Each row is a point. The last column is the point's height on a tilted bowl or saddle (a function of degree 2), plus a little noise. Along how many of its main directions does it bend up, bend down or stay straight?

Points:
[[ 32 -17  32]
 [-12  22 -30]
 [ -4 -46   8]
 [ 42 -17  51]
 [-49 -27 -31]
 [ 50  -3  57]
 [  3  31 -20]
 [-59  48 -20]
 [  0 -21  -9]
 [ -4 -28  -9]]
Directions: 2 up, 0 down, 0 straight

Points, 16 rows:
[[ 43 -22 -31 -29]
 [ 37 -26  47   6]
 [ -7 -22 -35 -23]
 [ 23 -11  31  13]
 [-43   0 -37 -29]
 [ 49 -12   3   6]
 [-49  20  30  25]
 [-20  -4 -50 -58]
 [ -2  19 -48 -52]
 [ 31  30 -34  -5]
 [-91 -11 -12  47]
 [ 18  50 -11  43]
 [ 24  14 -44 -41]
 [  0 -13 -28 -18]
 [ -1 -36 -18  11]
 [ 29   4  25  17]]
Directions: 1 up, 1 down, 1 straight

Points, 22 rows:
[[ 52  50 -35  31 -53]
 [ 20 -20 -13  21 -17]
 [ -9 -21  22   0  -7]
 [-10   8 -10 -56  11]
 [ 21 -24  -4  11 -19]
 [ 22 -23  -5 -31 -18]
 [ 13 -41  -1 -14 -15]
 [ 56  16 -29  37 -47]
 [  0  10  -4   9  -1]
 [  3 -28  66  23 -79]
 [-19   0 -60 -28  41]
 [-29  29 -25 -12  21]
 [ 36 -20 -21  -6 -14]
 [  8   5 -37 -18  18]
 [  5 -11  14 -52 -24]
 [ 36  -9 -13 -22 -18]
 [-15   9  -9  45 -31]
 [ -2 -36  11  -5  -9]
 [  7 -29  21  23 -35]
 [ -2  23  25 -29  -6]
 [-95  14  -6 -13  53]
 [ 28  21 -35  19 -18]]
Directions: 0 up, 2 down, 2 straight

Points:
[[-25  24  50   0 -14 -26 -17]
 [ 22  38 -26 -17  -5  20 -18]
 [ -8   7  52  26  66 -16 -53]
 [ 17  33  44 -15  42  67 -55]
 [-45  11 -55  46  23  -5 -47]
 [-49 -43   2  19   7  40 -67]
 [ 17   7 -57  20  44   3 -35]
 [  9  10 -14  18   9   5 -15]
 [  4  13 -27  65  18   8 -34]
 [-15  51 -12 -30   7  27 -25]
 [ 30  27 -24  23 -19 -36  -1]
 [ 17  43  -2  16 -36 -48   5]
 [-22 -12  39  22 -56  34 -44]
 [-38  -4 -17  12  11   4 -27]
 [  9  34 -14   8 -64   8  -8]
 [-14  53 -50 -21   2   4 -25]
 [ -5  37   0 -54  25   6 -12]
 [ -2 -49  10   0  38   9 -37]
 [-22 -25 -35  -4  53  16 -44]
 [-35 -18 -25  -6 -27  -9  -7]
 [-10 -54  46 -95   0 -51 -34]
 [ 14   3   1  19   5  -3 -11]
 [-33  16 -21 -20  44 -53 -29]
 [ 31   0   7  49 -12  -4 -19]
 [  8 -17  45  -1 -34  22 -26]
 [  9 -51   9 -74  -4   8 -13]
 [ 19 -58 -45   8 -34 -12 -18]
 [ 33   0  38  13 -16 -24 -12]
 [ 17  -4 -33  75 -21  13 -38]
 [ 14 -33   3 -53 -38  41 -15]
 [ 48  33  13  10  -3  24 -32]
 [ -7  50 -62 -30   2 -22 -18]
 [  6 -12 -32  75  16  -3 -31]
 [ -7  26  -4  35 -28 -31   2]
 [-22 -29 -19   3  26   9 -30]
 [ 21  -8 -20  65 -14  43 -60]
 [-38  30 -29 -27  23  67 -62]
 [  1 -28 -22  35  39  21 -40]
 [ -4  18  12   6  -6   1 -10]
 [ 25  69 -40   3  -2  13 -39]
 [ 47  12  62 -35 -11 -23 -22]
 [ 17  24  35 -72 -58 -34  21]
 [ -5  14  19  32  10  15 -30]
 [ 34   2  35 -51  -8 -17  -3]
 [ 31  11  80 -19 -11   0 -37]
 [-13  27 -52 -33 -15  40 -32]
 [ 65  -6  -5  30 -52 -65  -2]
 [  5  32  15 -29  33 -29 -16]]
Directions: 0 up, 4 down, 2 straight

Points (71 x 9):
[[-32  12  -9 -19  29 -10 -25 -41   5]
 [ 53  10 -30  51  17 -16  68   9 -32]
 [-34  11  26  48 -25   9  13   6 -24]
 [-60 -71  -8  23  29  23 -35  -1  14]
 [-26  -8  -2 -22 -36   3  35 -67   9]
 [-22 -25  21  -5  37 -36 -16  81  43]
 [-37  10  55   0  24   2  35  10  10]
 [-67  39  -5 -23 -14  -4  40  57  69]
 [  0  43 -18 -41  30  33  -6   7  15]
 [-31  17  46  12  -8   2  37  20   1]
 [ 43  33  45  -2 -14  -9  11   2  -6]
 [-68 -14   2   4  26 -26 -45   1  33]
 [ 20 -13  -3  -2 -53   3   9  -5 -14]
 [-74  36  25 -54 -12 -12   4  32  67]
 [ -4  19 -11 -10   1 -28 -44 -20   5]
 [-13   0  18 -34  -6  36  45 -11  20]
 [-29 -22  38 -17  23 -17   9 -19  12]
 [ 26 -21   4   3   4  30   6 -56 -21]
 [ 10 -51 -17  32 -17  41 -27   3 -26]
 [ 12  46  10  -7 -15   6  27  -4  -5]
 [-19 -14   9  -1  22  21  28   2   7]
 [  6 -37  -1  19  34  19  34  60  16]
 [ 43  69 -34  21  -4 -20  17   6  -5]
 [ 11   3 -39 -30   7  21   5  38  27]
 [  7 -23  45  30  -8  33 -34   9 -21]
 [-65 -34   1   2  12 -52  -3  17  45]
 [ 31 -49  50  21 -12 -20  21   7 -12]
 [ -9  30 -41  91  -8  17  31  11 -43]
 [ -3  48 -25  17 -41  25  60  25   8]
 [ -8  63  14  16   1   4 -20  28  18]
 [-12  12 -26  -2 -27 -55   4  92  69]
 [ 32   9  11 -20 -45  -1 -16 -53 -24]
 [  5 -22 -23 -40  63  16 -31 -16  -5]
 [ 64 -23 -23   7 -19   7 -60 -13 -25]
 [ 33  -8   9   9   9 -14 -20  11  -8]
 [-56  34  24   0 -17 -10  28  13  23]
 [  4 -42  44   0 -15  58  -2 -22   0]
 [ -5  58 -47 -21 -23 -39  49   2  21]
 [-55   4 -38 -81 -45 -34   9   8  95]
 [ 31  30  71 -57  37  15   3  -5  13]
 [-18 -11  55  -1  36 -25  14 -57   3]
 [-27  -3 -23 -16   9 -28  19   4  20]
 [ -9  46   7  81  -7  -8 -31  46 -12]
 [ -3   1  -1 -47 -22 -44   6 -15  17]
 [  4  38 -35   7 -12 -18 -65  15  23]
 [-64  14  43  59  32 -56 -20  53  21]
 [ 52   9  -7  37  -5   1  -7 -16 -33]
 [ 12 -69 -18   5 -12 -49  -1  -5   6]
 [  4 -77 -36  -1 -64  17  38 -24  13]
 [-15 -12  19  -9  38 -49  38 -10  10]
 [ 30  50 -48   3  28   2  -8 -25 -16]
 [ 12  15 -20   9  -5 -24  15 -41 -21]
 [  3   4 -38  21 -16   2 -57 -16 -10]
 [ 62 -34  41  13 -12 -21 -49  13  -6]
 [  8 -20   7 -11  54  -9  20  -9  -2]
 [-25 -33 -50  37   6 -72  12   2  17]
 [  7 -25  -3 -34 -30   8  -2  84  58]
 [ 82  73 -58 -31  21 -21  20  -6 -16]
 [-30  16  -5  56  45  17   7  37  -6]
 [ 33 -27  -8  -4  15 -92  16  31  33]
 [-46  -7  29  -1 -18  -3  25  75  37]
 [-12 -50 -10  12 -69  54  -7 -12  -8]
 [ -4 -32 -23  -6  -1 -13 -18 -60 -11]
 [ -7 -22   1  -8  26  54  -8   1  11]
 [ 30  24 -16  41 -27  -2  -6 -12 -33]
 [ 44 -17 -54  30  -4  13   8  -6 -31]
 [-28  -2   6  -8 -14 -31 -12 -11  13]
 [ 27 -40  48 -47  24 -31  31  44  47]
 [ 32 -91 -40  26  27  44   1 -29 -12]
 [  2  -2  25  35  -8  32   2  -8 -24]
 [ 11 -19 -11  60 -26  10  51   7 -46]]
Directions: 4 up, 1 down, 3 straight

Points, 71 rows:
[[ -3  12   0 -12  -7  56   8  15 -32]
 [-13  -2  10  30  -3   7 -58  36  43]
 [-44 -16  11 -15  -1  24 -91 -12  -9]
 [ -6 -77   6  14 -46  34  29  16 -64]
 [ -3 -13 -49  -6  15  11  18 -14 -33]
 [-46   8 -56   8 -20  -3  34  -2 -37]
 [  7  55   2 -26  18   1 -34  46 -61]
 [ 29 -23  -2  -4 -35  -9   5 -56  12]
 [ 17 -11 -41 -22 -17 -12  36  -5 -25]
 [-27  -1  22 -55  -1   8  -3  -8 -33]
 [  4  20  34   2  -2  34  53 -42 -18]
 [-15 -19 -15  13   3 -38  54   2 -51]
 [  6  18 -53  15  -9   8  17 -18 -23]
 [  9 -32  -4  14  15 -25  45  16 -40]
 [ -5  -1 -28  33  13 -40  13  16   3]
 [-12 -10 -36  66 -17 -10   1 -12  21]
 [ 25  11   4  23  -9  -4  31 -19 -10]
 [  5  22 -12   7  11 -41  38 -26 -27]
 [ -1 -33  26   6 -31 -16  17 -34 -17]
 [-68   7  -6 -11 -16  22  14  16 -27]
 [  3 -15 -37 -14 -29  -6  11 -59  -7]
 [ 24  10  13 -73 -41  25 -39  49 -73]
 [-19 -31  36  50  60  17   3 -34  10]
 [ 30 -15  19  -1 -25   0   5  -2  -8]
 [  7  -4 -18   3   6 -13  49  32 -44]
 [-34 -20 -21   2  24 -19  41   3 -41]
 [-13 -16 -30   4  -5   8  22   5 -20]
 [-21  -5  24 -18  36  -4  21   6 -31]
 [ -4  -3  40  38  21 -57 -23 -31  57]
 [ -8  33  19 -51 -14 -28  14  22 -41]
 [ -4  -2  18  -9  57   0   5 -32 -16]
 [-16 -23  15  14  34 -50  -1 -37  12]
 [-40   7 -17  12  38   4 -78  46  49]
 [ 24  26   4 -27  20 -95 -23 -13 -34]
 [  9  18  16 -14  -9  11  27 -38   0]
 [-11  -1 -31 -22   0 -16  21  11 -26]
 [-27 -21  -2 -16  -3  17 -26 -10 -13]
 [-41  22  -7  -9  16  -1 -20  55   3]
 [-27  -9  10  27  42   5  27 -20 -12]
 [ 40  38  42  -5  21 -15  36 -33 -20]
 [-51  10  20 -19 -35  41  10 -30 -43]
 [ -8 -36  27  32 -13  46 -33 -41 -23]
 [-28  43  28 -68 -18   4  14 -33  -5]
 [  4  -9   0  12 -22  13  -3 -28   2]
 [ -2 -32  21  17   2   9  23  37 -25]
 [-26  23  31   3 -24 -29  11  25 -19]
 [-15  -7 -11 -20  81  -5  11 -43 -44]
 [  3 -20   8 -33  -1 -16 -12   0 -20]
 [ -4 -20 -45  26 -32   0 -35  -7  24]
 [ 15  25  -3 -37  33 -22   3 -61  -5]
 [ 49 -70 -25   6  13 -58 -21  43 -32]
 [ -4  50   4   9 -31 -27 -14  24  -7]
 [  1  20   8 -32  19   7 -38   9 -29]
 [ -6 -53 -28  17 -24  21 -10  19  -6]
 [ 22  46  24  17  22  21  59  -4 -44]
 [ 28  29  21   3 -36  15   4  17 -27]
 [-24   2 -22  63 -43  24 -14  57  28]
 [-19 -37 -18  36 -36  24 -13   3   4]
 [-17 -42   6   5  20 -23  -3 -12  -3]
 [ -9  32  -6  35  29  -9  14  45 -13]
 [ 17 -16   6 -54  -5  19 -27 -27 -24]
 [ 32  11  46  10 -56  -2  48 -16 -34]
 [ 25 -13  35  30   5 -23 -47 -25  38]
 [-39  -3 -17  16  22   8 -44  24  36]
 [ 39  32  25   9  11  39  28  26 -50]
 [-23  16 -38 -23 -13 -15 -36 -14   8]
 [-47 -35 -15  45  10   8   3   8  18]
 [-12  20  75  20  14  15  14 -29 -27]
 [ 16  -2 -40  27   5   0  22 -61 -22]
 [  2  41 -22 -34  15   9  12  33 -43]
 [-16 -28 -31 -25  29 -37  36 -33 -63]]
Directions: 1 up, 4 down, 3 straight

Points, 65 rows:
[[ -9 -39  79   6  15  38  31 -82  -6]
 [-11  15  41  -7  53  -2 -23  52  32]
 [ 13 -27 -35 -39  31  36 -12  29   3]
 [  9 -15  11 -80  64 -32   8 -12  49]
 [ 32  14  23 -51 -19  11  -3  15  37]
 [ -6 -19  34  -6 -29  16  49  -4  17]
 [  4 -11 -17  -7  14  37  28  12  -4]
 [-39  36  21  -7 -24 -50 -54 -28  22]
 [ 30 -43  39  17  -2  15  55 -15   9]
 [ -8 -13   3  10 -21 -13 -60  31   7]
 [-30  20  13   2  60   8  -9 -62 -12]
 [-15  35  16 -52 -38 -51 -15  36  79]
 [ 13  14 -31  29   0  51 -51   7   5]
 [-19 -24 -47  15 -13  -7  30   5 -13]
 [ 57  80   8  -1  46   5 -24   8  34]
 [  2 -12  -4  15  14 -44   2 -39 -31]
 [ -4 -13   3  50   9   7  43  64  39]
 [-23 -22 -39  64  -5   7  10 -55 -29]
 [ 45 -25  21 -33  -5   4  72  53  84]
 [  9  45 -10 -11 -10  21 -18 -31 -14]
 [ 61  -8 -56 -13  17  41  27 -39 -24]
 [-34  -7  16 -12  34 -53  21  -1  -1]
 [ -5 -24  64  33 -11 -19  -8   2  -6]
 [  8  37  51  64  -6  15  -8 -12 -17]
 [ 29  21 -21  19  -1  -5 -24  -8  -6]
 [ 18  19   0 -26 -26 -47 -10 -12  15]
 [ 31   6 -24 -16 -13  13  48  27  23]
 [-52   5   7   3 -39 -38  -1  14  27]
 [-31   5  42   6 -30  13 -17  55  30]
 [-66  10 -12  18  -4 -13  -2  11  10]
 [ 27  14  43 -36  11  23   4  57  49]
 [-39  47 -47  19 -31 -19  41  64  82]
 [-19  10  28 -23 -10  -6 -26 -14   7]
 [-28 -39   4 -44  10  21 -59  -5  19]
 [ 10 -28 -23  -1   3  30 -43  33  -1]
 [ -4  33  47   8  18 -12 -38 -18  -3]
 [-25 -27 -55  44  54  39  15 -34 -23]
 [-16   6  26 -37  72  15 -35  24  47]
 [ -7  42 -39  22  37   3 -15  31  25]
 [-58  14  -7   3   7   7  -2 -27  -6]
 [ 32 -82 -20  -5  18 -23 -57  63  35]
 [-25 -30  48  21  51   8  22 -25 -26]
 [ 67  18  -2 -45   4  28   6 -45   0]
 [ 26  -1  14 -56 -40   8 -49  23  50]
 [-18 -18 -32 -22  10  30  -9 -15 -24]
 [ 34 -28   8 -55  18 -31 -18  36  70]
 [ 14  39 -77  -1 -16 -10 -23 -31 -23]
 [ 15  -6 -46  -2   8  24  21  18  -8]
 [ 76 -30 -49 -20   2 -14  -9 -25  -3]
 [-53  25  -7  -3 -57  49  -3 -30  12]
 [ -5  24 -12 -71  46  36 -23  -7  30]
 [ 52 -22   0 -57  -2  23 -26 -39  25]
 [  4 -17   3  -3  18  16 -17  -7  -7]
 [-19 -37 -65  43   8 -35  -9  14 -26]
 [ 20   4  -2 -24  37  15 -31  33  32]
 [ 36  -5  17  34  26   7  -7 -82 -36]
 [ 14  14  12  37  -8   6   7 -11 -13]
 [ 30 -10 -29  -9 -47 -42   0   1  15]
 [ 35  40 -18  -3  46  38   5  32  22]
 [ 45 -92  54  16   7 -10 -16   3  55]
 [  1  36 -19  49 -18 -10 -55  -2   9]
 [-59  57   5 -14 -31   3  10 -53  12]
 [ 21  -1 -21   7 -34 -13 -21 -45 -32]
 [-61 -19  29   7  40 -29  -5  14   1]
 [-26 -45  85   5 -47 -14 -37  44  55]]
Directions: 4 up, 1 down, 3 straight
